Each row is a point. The points of each table are mixes of a few directions, plus a little noise. How many directions does each table use, and how many do they share? Where both have some left over, give the other angles between the two spaces (their principal angles), to ten degrees, smallest first.
(in the rows, 128 means zero)

First:
[[ 90 145]
 [218  87]
 [ 73 154]
 [146 121]
 [114 135]]
Second:
[[174 108]
 [ 44 165]
 [188 101]
 [134 124]
 [ 98 139]]
Directions: first 1, second 1, shared 1

First (7 x 3):
[[152 143 181]
 [135 170  97]
 [157 172 161]
 [117 125 101]
 [ 85  43 102]
 [155 135 202]
 [ 95 108  55]]
Second, 5 rows:
[[178 109 131]
 [ 94  94 135]
 [ 50 130 129]
 [ 92 134 128]
 [225 174 118]]
Directions: first 2, second 2, shared 1; angles 70

First:
[[196 103 118  95 183 100]
 [116 155 150 138 140 104]
 [120 136 144 104 169 115]
 [108  75  59 114 103 152]
 [ 87  93  83 101 127 148]
 [192 105 150  79 181 150]
 [126 145 153 154  87 157]
 [ 81 210 168 239  36  98]]
Second:
[[125 162 152 107  97 199]
 [132 113 104 136 152  65]
 [128 138  89 133 163  59]
 [122  37 136 183 154 107]
 [151 117 133 102  99  94]
 [113 198 154 107 103 246]]
Directions: first 4, second 3, shared 1; angles 60, 80

First (9 x 8):
[[144 123  72 122  74  97 140 165]
 [122 118  83  81  87 106 103 136]
 [168  66 124 157 138 130 109 105]
 [124  91 103  76 112 120  73 103]
 [ 93 214 156 144 135 135 187 167]
 [132 140 173 173 169 150 154 120]
 [125  97 172 123 179 156  89  73]
 [125 115 126 111 129 129 108 114]
 [116 189 142 163 128 129 189 168]]
Second (8 x 8):
[[109 147 124 134 159 129  90 120]
 [146  69 149 135   7 139 141 141]
 [164  88  84 136  61 105 143 156]
 [125 141 108 175 134 122  96 143]
 [125 146 175  77 181 143 198 103]
 [125 149 112 110 180 118 132 121]
 [ 92 152 140  87 185 137  82  94]
 [137 132 133 170 116 130 142 145]]
Directions: first 3, second 4, shared 2; angles 80

First, 10 rows:
[[ 95 143 157 191 121  68 132  53  93 141 176]
 [124  66 105 146 107 154 143 175 190   7 100]
 [131  80 107 131 113 157 138 175 179  38 100]
 [113 103 128 162 114 117 137 121 145  73 134]
 [106 128 143 172 120  93 133  86 115 117 155]
 [120 165 149 138 137  96 122  80  85 195 158]
 [158 123 106  70 137 177 122 188 150 133  89]
 [137 172 140 104 146 119 116 106  88 216 140]
 [146 144 123  90 140 148 120 147 122 168 115]
 [152 156 123  75 146 152 116 149 113 193 113]]
Second (9 x 11):
[[176 130  90  58 165 153 131 158 113 180 129]
 [151 138 124  93 146 117 112 154 161 128 105]
 [143  75  86 140 117 239 129 131  95 174 128]
 [108 150 171 146 117  69 104 134 194  66  93]
 [132 157 116  88 147 103 169 126  64 156 171]
 [ 94 149 155 152 109  90 152 111 104  96 150]
 [148 148 116 115 164  66 139  83  83 180 184]
 [ 90 109 153 191  90 147 120 111 145  89 114]
 [111 100 143 170  97 166  97 141 190  84  77]]
Directions: first 2, second 4, shared 1; angles 40

First:
[[131 103 173 130 113 164  70 142 128 168 154 130]
 [153 122  73  79 193 140 122  79  79  98 154 190]
 [ 90 190 120 122 110 147 198 159  94 119 102  93]
 [129 206 169 118  47 103 197 143 166  78 126 126]
 [195  99 169 126  90  68  84  84 216  89 168 189]
 [121  94  81 131 186 134 112 116  97 145 117 126]
 [121  78 128 177 134 100  99 140 165 162 102  92]
 [ 83 132 108 140 152 166 143 161  80 168 100  80]]
Second (8 x 12):
[[ 70 191 218 167  21 162 169 219 148 170  99  36]
 [193  58  26  84 249  90  83  26 105  81 160 231]
 [119 138 142 134 111 134 135 142 131 135 124 113]
 [153 101  89 111 175 113 110  89 119 110 141 168]
 [137 119 113 122 145 123 122 113 125 121 133 142]
 [117 140 146 136 107 135 136 146 132 137 122 110]
 [123 134 136 131 118 131 131 136 130 132 126 120]
 [112 145 153 138  99 137 139 152 133 139 120 103]]
Directions: first 4, second 1, shared 1

First:
[[100 131 115 162 132 114 139  93 116 154 131 130 134 105 149 100 112 129]
 [ 99  63 158  93 162 151 132  75  89 143 137 142 146 140 117 139 127  86]
 [ 99 130 122 169  96 117 116  70 118 165 123 153 141  85 145 141  86 121]
 [194 182 146  72 103 120  95 216 142  63  91  85  74 197 119 111 152 115]
 [143 121 115 134 165 133 128 200 152 101 176  63  78 158 103 177 249 128]
 [159 154 107 144  96 131 129 172 177 117 131 153 147 102 117 162 118 184]
 [125  90 129 117 125 157 150 104 144 144 133 200 199  89 111 157  73 169]
 [ 75 118 122 155 155 110 157  50  86 169 119 140 150 107 164  45  79 113]
 [119 131 123 153 127 120 112 138 130 130 149  92  90 131 126 164 183 109]
 [167 157 145  79 116 126 121 163 126  92  88 125 120 168 130  82 101 126]]
Second:
[[190 127 141 110  99 141 174  77  76 164 121 184 110 136  85  84  80  47]
 [ 92 132  27 142 236 151 206  84 190 182 113  68  23  34 188 176 152 151]
 [127 142 153 164  87 138 135 148 109  90 123 108 157 163 179 133 125 199]
 [132 123 149  92 148 118  90 181 126 133 134 164 131 127  89 147 144  98]
 [120 119 126 134  92 139  99 119 159 103 120 102 140 130 139 163 118 154]
 [138 136 173 127  88 131 122 131  94 100 120 142 164 164 147 136 116 159]
 [137 120 120 145  86 133 106 131 145 116 132 112 139 140 112 118 115 122]
 [117 122 148 109 128 108 120  73 114 126 127 143 155 131 117 109 117 107]
 [ 97 130 117 131 188  92  98 207 139 139 160 129 135 125  96  88 181 116]]
Directions: first 5, second 6, shared 1; angles 30, 60, 60, 80

First (9 x 20):
[[138  95 118  86 129 133 120 153 144 149 144 143  99 122 137 141 126  65
  156 146]
 [137 181 119 128 145 108 130 123 134 130 139 136 114 136 121  99 149 124
  107 113]
 [130  49 124  82 101 134 114 147 147 150 139 131 105 108 143 180 114  69
  186 151]
 [134   7 163 109 137 164 162 111 140 176 126  93 111  96 137 124 119 139
  140 161]
 [116 163 145 182 144 144 152 106  99 105 102 114 167 137 119  90 124 207
   78 115]
 [131 120 125 116 134 133 124 141 131 131 131 135 121 127 131 126 125 106
  131 133]
 [129 173 101 111 130 117 103 160 129 113 139 161 119 146 130 134 128  77
  135 125]
 [114 225 115 174 135 125 118 138  98  77 108 150 169 157 117 108 124 165
   92 104]
 [122 143 143 161  98  92 133  66 129 129 123  92 148 116 114 147 143 204
  130  97]]
Second, 11 rows:
[[101 113 127 119 145 114 108 133  83 117 106  72 111 145 173 153 177 105
   90 107]
 [138 134 129 132 121 134 137 126 147 133 137 150 135 120 109 119 109 138
  143 137]
 [153 144 130 135 111 142 149 124 173 139 150 183 145 110  82 104  80 151
  166 148]
 [160 148 131 138 106 145 152 122 184 143 155 198 149 106  70  97  68 157
  174 153]
 [152 142 129 135 112 141 147 123 171 138 149 182 144 111  84 105  81 150
  164 148]
 [156 146 131 137 109 143 150 122 178 142 152 190 147 108  78 101  74 154
  170 151]
 [119 122 127 125 134 125 121 131 111 124 120 108 122 134 145 137 146 119
  114 122]
 [126 127 129 129 129 127 126 128 126 128 128 126 128 128 129 129 129 127
  128 127]
 [ 84 101 125 114 158 105  94 137  51 108  92  31  98 158 207 171 211  88
   64  94]
 [117 120 127 125 136 123 120 130 108 123 119 103 120 136 148 139 150 117
  112 120]
 [ 97 110 125 119 148 113 105 134  76 114 103  63 108 148 183 157 185 100
   84 103]]
Directions: first 4, second 1, shared 0; angles 90
